Each row of a before or after table is a point. The points were changed in one or more steps. Then noise was added and the rows were shuffled. The steps act on how far a point lies along the listed directions, d1 being the first. Name the steps. A step turns or swaps two directions, mirrors them in a line or flattens them onto one, adds a multiple of one to another, or multiplies one. Angles are multiples of 10 degrees, from the lower direction toward the higher: turns from -170 to 170, lines from 10 to 170 but not 90. Use the fewest steps. Two steps may share a direction if one is a turn and the other turns, adds or multiplies; they go together, in the order done. Otherwise the lowest direction goes first.

Directions:
(1): 6.2 -0.8 2.3
(2): -1.2 4.6 4.6
(3): 2.2 4.7 -4.2
Before (10 x 3):
-5.2 -1.1 -2.6

-7.6 -2.3 0.5

3.1 -0.4 -1.5

3.6 -2.2 2.2

0.7 -5.0 -5.2

3.3 -0.1 2.7

-7.2 -0.6 -2.4

-5.7 -2.6 0.7

2.1 0.3 1.9

-8.0 -1.1 -0.9
After (10 x 3):
4.0 -0.4 -1.1

2.9 -0.1 2.6

0.7 -5.0 -5.3

-5.6 -0.9 -2.9

-9.8 -0.7 -1.7

-8.3 -2.2 -0.2

1.7 0.3 1.8

2.7 -1.9 1.7

-8.0 -0.4 -2.7

-10.3 -2.1 -0.7
Steps: add 0.7 times d3 to d1

Directions:
(1): -1.9 2.3 -5.3 8.3 -0.2 1.8 -0.1 0.8 4.7
(2): 2.0 1.5 -5.1 -2.7 1.4 4.8 4.7 -6.6 -1.5
(3): 3.4 -2.8 -0.4 2.4 -2.2 -0.4 -7.8 -6.4 -0.9
(4): -7.3 -0.6 -3.6 -1.1 -5.4 1.1 -1.6 0.6 -5.5
(5): 1.0 7.4 -0.8 2.2 2.4 -5.7 -0.4 -1.0 -5.6
(6): -1.8 -1.8 5.6 5.7 3.1 4.9 1.7 -1.1 -5.0
Before (9 x 9):
-0.7 1.5 1.8 -2.8 0.3 0.3 8.5 3.1 -0.7

-2.7 -0.2 -2.9 0.1 -3.8 5.8 0.2 -5.3 -5.6

-4.2 1.2 -3.3 4.7 -3.7 1.0 -3.0 -1.4 -5.2

1.0 -4.0 3.4 7.6 3.4 3.0 -0.3 1.3 0.4

2.3 -0.4 -1.1 -4.3 -0.7 -3.8 5.6 3.2 0.4

-5.6 4.9 -0.1 -5.3 1.3 -1.1 8.6 3.2 0.8

0.9 -2.5 2.4 5.9 2.6 6.9 4.5 -0.6 8.2

-3.0 -7.6 5.2 6.0 -1.7 3.9 -1.4 1.6 3.9

-1.0 -0.1 -0.4 4.4 -0.7 6.5 1.8 -6.4 -6.4
After (9 x 9):
-0.4 -7.2 1.2 2.9 -4.9 0.4 -5.3 0.0 7.2

2.3 0.5 -6.4 -0.4 -4.9 1.0 -3.2 -8.1 -1.5

4.1 -4.2 -1.4 4.3 -0.2 -1.4 -6.3 -1.6 3.7

-1.4 1.0 -6.1 -3.1 -5.8 3.2 -0.7 -4.7 -2.8

0.9 -2.1 5.6 2.9 0.3 3.2 3.5 -3.1 -4.8

3.2 -3.9 0.5 5.6 0.1 5.1 -0.6 -4.2 8.8

-5.0 0.6 6.6 3.8 2.9 4.8 4.1 -3.6 -5.7

1.1 -2.2 3.5 0.7 1.8 0.4 6.5 1.8 -4.1

-3.5 2.3 -6.1 1.4 -4.8 -1.4 -3.3 -0.4 -2.6
Steps: turn d3 and d6 by -90 degrees

Directions:
(1): -2.5 1.9 0.9 -9.1 -0.1 -0.9 5.5 -2.7 4.0 -3.8 0.2 -0.9 -5.7 -3.2
(2): -5.9 -8.4 1.6 3.6 1.9 5.0 4.2 1.8 -2.3 1.2 -1.4 -0.4 -4.9 -1.6
(3): 1.8 6.8 4.0 6.7 1.4 5.4 1.5 -1.1 4.6 -2.4 0.8 -1.4 -4.5 3.5
(4): 7.6 1.4 -3.9 -0.1 5.4 2.0 6.5 -0.3 -6.7 -1.7 -0.8 -1.6 0.5 -2.2
(5): 5.4 -4.1 2.4 1.2 -2.2 -2.2 0.4 8.4 4.5 -4.7 1.7 -3.6 0.4 -3.6
Before (14 x 14):
-4.4 0.8 -6.0 -1.8 3.4 -1.1 0.0 0.6 -7.9 2.6 -3.6 4.5 4.1 0.8

4.6 -1.2 2.3 9.7 1.4 4.9 -2.1 2.6 -3.9 0.2 2.4 0.8 0.9 2.8

-0.7 6.8 2.7 4.5 -2.1 -3.0 -9.8 -0.9 7.1 0.9 2.7 2.5 3.9 8.3

2.4 8.5 3.0 0.4 -4.3 -2.2 -10.8 -3.0 4.9 0.7 3.5 2.7 5.1 7.0

1.8 9.0 3.4 1.8 -2.8 -1.2 -8.3 1.0 7.8 -2.7 2.5 -1.4 0.6 2.3

0.5 -2.1 -5.1 2.0 3.2 1.0 0.6 -2.9 -9.9 4.8 -3.0 -1.6 4.9 0.4

4.5 3.7 -3.2 3.0 5.2 -0.9 1.2 -1.4 -3.4 0.7 -0.4 2.2 2.4 2.2

4.4 -3.8 -4.1 3.2 2.8 -1.4 -2.0 2.0 -6.4 3.8 -1.3 0.3 5.7 2.7

-3.3 4.6 2.9 3.8 1.0 4.2 1.9 -0.6 6.3 -4.0 2.7 -3.0 -4.5 0.9

1.1 9.0 4.3 -0.8 3.3 3.7 3.7 -5.5 5.5 -4.8 -5.2 -3.5 -4.7 -2.0

5.7 -0.3 -6.0 3.6 5.2 1.7 1.6 0.3 -4.6 1.5 0.2 -2.6 1.5 0.7

3.0 9.6 0.1 2.3 5.6 6.1 6.4 -3.1 1.0 1.5 1.5 -1.5 -5.4 4.0

3.7 7.1 3.3 -1.8 -2.4 -2.3 -5.9 0.4 9.5 -3.7 3.5 0.4 0.9 0.1

-1.3 -4.6 -4.0 3.1 3.0 0.4 0.5 -0.8 -13.5 7.2 -1.4 2.2 6.0 -0.5
After (14 x 14):
-0.2 -0.1 -1.6 7.3 3.9 4.0 1.4 -1.5 -10.5 5.7 -0.9 1.3 3.4 1.7

0.7 5.1 1.1 -1.8 -3.6 -4.4 -9.2 1.4 5.1 -1.3 2.1 -0.6 3.2 0.1

-0.3 3.7 1.3 -6.1 2.2 -0.6 2.5 -4.8 1.7 -2.9 -5.7 -2.6 -1.0 -4.9

2.0 6.1 1.7 -1.8 -4.9 -3.9 -11.2 -2.8 3.4 1.5 3.2 3.1 6.5 6.0

-1.6 3.7 0.9 1.5 -2.5 -5.6 -10.6 -0.4 5.1 1.8 2.2 3.4 6.0 6.8

1.2 0.9 -3.3 4.9 3.7 3.2 1.0 -3.4 -7.9 4.1 -2.8 -2.2 3.0 1.8

3.0 4.3 1.7 -4.6 -2.8 -4.6 -6.5 0.9 7.4 -2.8 3.2 1.1 2.6 -1.3

4.4 3.1 -3.7 2.0 4.9 -1.5 1.2 -1.4 -4.0 1.0 -0.5 2.4 2.8 1.9

-3.6 4.4 -3.9 1.7 4.3 1.8 0.7 0.1 -5.4 1.2 -3.2 3.8 1.7 2.6

5.8 -0.4 -6.0 3.5 5.0 1.6 1.5 0.2 -4.5 1.7 0.2 -2.6 1.5 0.8

4.0 -3.8 0.6 6.9 0.9 2.7 -2.7 3.0 -5.6 1.1 2.0 1.4 2.8 1.2

5.1 -1.3 -2.5 5.6 3.3 0.5 -1.5 1.8 -4.7 2.9 -0.9 -0.1 3.8 3.7

1.3 3.8 -3.3 -3.6 4.4 1.2 5.0 -2.3 -3.3 3.9 0.9 -0.3 -1.5 0.9

-4.7 -0.8 -0.2 -1.3 0.1 0.2 0.8 0.3 2.8 -2.1 2.0 -1.9 -1.0 -1.7
Steps: multiply d3 by 0

Directions:
(1): -0.5 -4.3 3.1 -0.1 -1.6 2.3 5.6 3.0 -0.2 1.0 -0.5 -6.6 -6.1 7.8 3.7 1.5
 -1.4 0.3 -1.8 -1.5 2.7 -3.8 -8.2 -1.4 -8.4 1.8 0.9 6.8 -1.4 1.7 -2.5
 2.1
(2): 3.5 -6.0 1.8 3.6 -4.0 -5.3 -2.3 1.1 0.0 4.4 -4.0 2.9 -7.2 -2.0 5.5 2.7
 2.6 0.4 2.2 -7.2 0.4 4.0 8.7 -1.2 -2.5 3.9 4.4 -1.5 -4.4 0.1 0.5 0.2
(3): -6.0 -1.0 -4.2 1.3 5.0 -1.6 -1.0 2.5 -6.3 -2.9 -6.5 2.2 -3.1 1.4 -1.4
 -2.5 1.7 2.8 5.2 -1.5 -4.8 -5.2 -2.5 -5.4 -4.2 -5.6 -0.4 -4.9 -3.5 -7.4
 0.7 0.1
(4): 1.0 1.6 4.9 1.8 2.6 -4.0 -4.8 -0.3 0.2 0.3 -9.2 1.3 4.6 3.6 -2.4 5.9
 -2.6 -1.3 6.1 0.8 10.3 -2.0 -1.4 1.3 -0.1 1.3 -2.9 3.7 1.4 -1.6 2.0
 -6.5
(5): -4.4 -0.2 -6.7 1.5 0.5 -5.7 -2.9 0.6 -1.2 1.4 0.7 1.9 -1.9 7.5 1.9 -3.9
 -1.6 -7.5 1.8 -6.1 1.4 1.5 1.1 1.5 4.1 -4.4 -4.5 2.3 5.4 6.0 -5.5 3.7
Before (14 x 32):
1.5 -1.1 -3.7 0.9 -1.0 -5.2 -2.2 -0.5 2.5 -0.1 0.0 3.3 -0.8 -3.4 2.1
 -2.0 1.0 -1.4 1.4 -5.4 -6.2 6.2 8.5 -1.7 4.2 -2.3 0.5 -2.6 0.7 0.2 -0.5
 2.2

-3.8 -3.1 -2.2 1.2 -0.7 -2.5 -1.3 0.6 -2.2 4.0 -1.0 5.9 -1.6 -2.9 3.5
 -6.2 1.9 -0.3 -0.2 -1.3 -5.2 -0.4 4.2 -1.7 1.3 -0.3 1.9 -5.6 -0.6 1.0
 1.5 2.7

0.9 3.4 -3.8 0.8 -3.4 6.3 -1.1 -4.0 -1.0 -2.0 1.9 4.0 -2.3 -5.9 -1.3
 -3.3 1.7 1.5 0.2 -0.2 -6.9 1.2 7.5 -1.4 2.9 -0.3 -0.5 -3.8 -2.6 -2.7
 -1.2 0.7

-0.7 4.7 2.4 1.4 -2.1 2.2 0.6 -0.3 4.0 0.4 1.6 1.3 5.3 0.4 -1.6 1.9 -3.3
 -1.7 0.0 4.9 4.9 0.4 0.4 4.9 4.4 0.7 -2.9 3.4 3.1 5.4 -0.7 -1.3

1.4 3.4 2.5 -0.7 -0.8 0.9 0.5 -4.6 2.5 -2.4 3.1 0.8 7.2 4.2 -3.4 2.8
 -4.9 -2.7 -6.5 2.3 6.7 -0.3 -5.0 3.9 2.4 4.6 -3.3 3.4 10.8 6.6 0.0 -1.3

2.0 -6.7 6.8 3.7 0.0 -6.8 -2.3 5.4 -4.5 2.5 -12.1 -5.4 -4.5 10.5 6.1 7.0
 -3.3 -2.9 6.8 -5.5 8.4 -4.7 -3.4 -1.2 -10.8 4.5 0.4 4.4 -4.9 -1.4 -0.7
 -3.3

0.1 -4.5 5.2 1.8 -1.2 -1.8 2.5 1.5 -2.8 1.1 -5.9 -2.8 -6.2 8.4 2.1 8.4
 -1.3 0.3 4.9 -2.5 8.0 -0.9 -4.7 -0.3 -8.4 3.6 2.2 7.7 -4.1 0.5 -1.7
 -3.4

-1.1 8.2 0.4 -2.9 3.1 -1.7 -3.4 -4.5 -0.2 -2.4 -0.7 5.1 4.9 -4.3 -5.5
 1.8 -0.1 -0.5 4.9 5.4 1.5 -1.0 -1.1 -1.6 3.8 -2.4 -2.0 -2.9 0.9 -4.0
 4.2 -3.0

3.5 -3.8 1.9 2.2 -1.2 1.8 1.8 -1.1 -0.2 2.1 1.3 -0.6 -0.6 -2.9 0.6 0.9
 1.2 2.1 -2.7 0.6 -1.0 1.2 3.5 0.9 -0.2 1.9 4.6 0.6 -0.9 0.9 3.3 0.8

0.5 -1.8 0.1 0.6 1.8 -1.8 -2.5 0.2 -2.3 -0.2 -3.1 4.7 -0.8 -3.6 1.1 2.1
 3.1 2.3 3.1 -5.3 -0.4 2.6 4.7 -1.8 -5.2 2.8 1.8 -2.8 -3.6 -4.4 1.6 -2.0

2.0 -4.0 3.5 3.2 3.5 -8.3 -3.6 1.4 -3.7 2.7 -15.3 -0.6 -2.1 9.7 0.8 7.1
 -3.5 -1.3 9.1 -2.9 14.1 -0.1 -4.9 0.2 -5.2 1.9 -4.6 8.2 1.9 -0.5 0.6
 -3.6

-3.9 -3.4 1.3 3.3 4.2 -2.5 3.4 5.5 -5.6 0.5 -9.7 -7.1 -6.5 12.8 4.2 2.7
 -1.8 -0.1 5.3 -4.9 4.7 -7.5 -8.5 -6.6 -13.0 -1.6 -2.1 4.6 -3.9 -3.2
 -2.1 -1.4

-3.4 2.8 -5.8 -1.8 2.7 -1.0 -2.2 1.1 -2.1 0.1 2.7 3.1 2.1 -4.4 -0.6 -3.5
 2.6 -0.9 1.3 0.6 -6.3 0.6 7.2 -3.0 7.1 -7.0 -2.3 -6.2 2.2 -2.3 1.6 -0.5

-0.4 -1.3 -6.1 0.4 2.2 -4.6 -3.7 -0.3 -2.1 1.6 -0.6 6.7 -0.3 -4.3 -2.3
 -1.8 3.4 -1.2 4.7 -7.1 -3.7 3.1 9.4 -0.4 6.7 -0.8 1.1 -5.1 0.8 1.6 0.8
 1.8
After (14 x 32):
-0.8 4.6 2.0 1.6 -2.3 1.7 0.2 0.0 4.1 0.6 1.6 1.6 4.8 0.6 -1.1 1.8 -3.5
 -2.3 0.1 4.1 4.9 0.6 0.8 4.8 4.6 0.7 -3.2 3.7 3.3 5.9 -1.1 -0.9

2.7 -5.6 8.9 2.6 0.6 -4.0 -1.0 5.1 -4.1 1.2 -11.7 -6.6 -2.4 8.6 4.5 8.0
 -3.3 -0.6 5.9 -2.3 7.6 -5.9 -5.4 -1.4 -11.7 5.2 1.1 4.0 -6.0 -3.3 1.0
 -4.5

-1.9 7.2 -1.2 -1.9 2.6 -4.4 -4.7 -4.3 -0.6 -1.4 -1.0 6.3 3.2 -2.4 -4.0
 1.0 0.0 -2.7 5.7 2.4 2.0 0.1 0.6 -1.2 4.4 -3.0 -2.5 -2.5 1.8 -2.3 2.6
 -1.9

0.7 -1.5 0.5 0.4 1.9 -1.3 -2.3 0.3 -2.1 -0.5 -3.0 4.7 -0.5 -3.7 0.6 2.3
 3.1 2.8 2.8 -4.7 -0.5 2.5 4.3 -1.9 -5.4 3.0 2.0 -3.1 -3.8 -4.7 1.9 -2.3

2.4 0.2 -1.5 -0.5 -0.4 -1.7 -0.6 -1.2 3.0 -1.5 0.7 2.0 1.5 -6.1 0.1 -1.2
 1.1 1.3 0.2 -1.4 -6.6 4.6 6.4 -1.9 3.2 -1.4 1.4 -3.2 -0.4 -2.4 1.5 0.9

-3.7 -2.5 2.5 2.7 4.6 -0.8 4.3 5.1 -5.3 -0.3 -9.3 -7.7 -5.4 11.7 3.3 3.1
 -1.6 1.2 4.8 -2.9 4.4 -8.3 -9.8 -6.8 -13.5 -1.3 -1.7 4.3 -4.6 -4.3 -1.2
 -1.8

0.7 3.3 -4.2 1.0 -3.5 5.6 -1.4 -3.9 -1.1 -1.8 1.9 4.1 -2.6 -5.5 -0.9
 -3.3 1.6 0.9 0.5 -0.9 -6.7 1.6 7.9 -1.3 3.0 -0.4 -0.8 -3.8 -2.7 -2.3
 -1.6 0.7

-3.2 -2.1 -0.8 0.3 -0.4 -0.3 -0.3 0.4 -1.8 3.1 -0.6 4.8 0.1 -4.5 2.1
 -5.8 1.8 1.5 -0.8 1.1 -5.6 -1.3 2.7 -1.7 0.7 0.2 2.1 -6.0 -1.2 -0.7 2.7
 1.8

0.6 0.3 -3.6 -1.1 3.0 -0.7 -1.7 -0.8 -1.4 -0.3 0.2 5.2 2.4 -6.9 -4.6
 -0.6 3.5 2.0 3.3 -2.7 -4.5 1.5 6.8 -0.8 5.6 0.2 2.1 -5.7 -0.4 -1.1 2.9
 0.1

3.1 -4.2 1.5 2.4 -1.4 1.0 1.5 -0.9 -0.3 2.7 1.2 -0.3 -1.1 -2.2 1.3 0.7
 1.3 1.4 -2.4 -0.3 -0.8 1.4 4.0 0.8 0.0 1.7 4.4 0.7 -0.7 1.4 2.8 1.0

1.2 2.9 1.8 -0.4 -0.9 0.1 0.0 -4.5 2.4 -2.1 2.8 1.3 6.6 4.9 -2.8 2.4
 -4.7 -3.4 -6.2 1.1 6.9 0.2 -4.3 4.2 2.6 4.3 -3.5 3.5 11.1 7.3 -0.6 -1.0

2.8 -2.6 5.6 1.8 4.1 -5.1 -2.2 0.8 -3.3 1.1 -14.7 -1.9 0.3 7.5 -1.2 7.9
 -3.5 1.3 7.9 0.6 13.6 -1.5 -7.1 -0.1 -6.2 2.8 -3.8 7.6 1.0 -2.7 2.6
 -5.0

-3.2 3.2 -5.2 -2.1 2.9 0.0 -1.7 1.0 -1.8 -0.2 2.8 2.8 2.7 -5.1 -1.1 -3.4
 2.5 -0.2 1.1 1.8 -6.4 0.2 6.6 -2.9 6.7 -6.9 -2.0 -6.2 1.9 -2.9 2.1 -0.7

0.3 -4.1 5.7 1.3 -1.1 -0.8 3.1 1.5 -2.9 0.6 -5.7 -3.2 -5.4 7.7 1.6 8.4
 -1.3 1.0 4.5 -1.4 7.8 -1.4 -5.6 -0.4 -8.7 4.0 2.4 7.5 -4.4 -0.4 -1.0
 -3.7
Steps: flatten d2 and d5 onto the line at 150 degrees
